Rows are points. A path goes straight from each point to the next, and from the last back to the first. The post is the endless flat space through its rows: a point in 2 columns, a line in 3, a plane in 4, and so on, so that a path can go around it. Count how often the path circles the post. Going back the other way cancels.

Post (2 x 3):
15  19  11
-32  -40  7
Path:
-2  -55  9
23  -4  -24
4  26  -1
-15  59  17
-2  2  59
0  -95  22
32  3  -24
26  -53  6
-23  -54  51
6  42  43
16  -18  33
26  -38  -24
-32  7  -41
-25  16  22
-16  -20  30
6  -41  29
18  -8  -34
-2  87  -17
2  56  37
20  1  27
17  -52  -16
20  9  -33
Times around: 3

Post:
7  10  -44  19  -6  -18  -16  5  15  -21  -11
22  -10  -14  33  21  -20  -47  14  39  8  2
-12  -2  1  2  32  12  8  -34  -34  5  23
-3  -7  -14  22  33  7  -1  9  44  7  -34
-18  31  7  -6  -7  33  -36  6  -22  -12  12
-95  29  36  -55  26  0  66  -33  -21  9  50
-56  -8  49  22  -31  -5  -21  -18  -6  -27  -15
-21  12  -7  51  -33  -17  -16  -14  27  20  -9
-4  21  10  -5  1  -20  -21  -4  -12  10  -12
-5  9  34  3  -14  0  39  -14  -16  -10  11
Path:
5  20  -40  -6  -8  24  6  -1  6  -5  -8
21  -14  11  46  -36  -36  -40  16  26  4  26
-14  -11  7  41  14  -34  -4  -20  -16  35  -9
-39  16  11  53  -29  12  8  -22  12  2  18
19  40  22  16  16  5  -34  -27  -1  41  19
-24  -4  31  -2  -3  -8  -65  -35  -10  -3  4
-18  23  0  -23  -13  14  11  -10  -29  1  42
3  -11  35  39  -49  -24  1  6  2  14  17
-20  23  5  12  16  21  10  0  -28  10  7
-2  16  -23  8  16  61  17  29  -28  9  4
-24  20  39  0  13  -4  -10  -6  -35  -2  22
-18  24  9  40  1  -3  -50  -15  9  30  25
-40  -4  16  33  44  75  -45  -41  14  -18  -9
16  11  24  8  -31  33  31  -17  -26  -8  11
-12  19  -15  -18  -16  38  -12  20  19  -39  19
-2  -1  22  23  -5  18  5  -33  -19  7  -21
-22  -26  30  10  -10  -2  8  6  29  -14  -33
-14  -8  -20  -8  10  10  20  30  -7  -42  -62
-17  62  -21  17  10  49  -7  24  -12  12  11
-22  30  18  -7  33  -13  24  -32  -15  -3  4
-14  13  -6  -23  38  -16  -17  -31  14  -21  7
Times around: 3
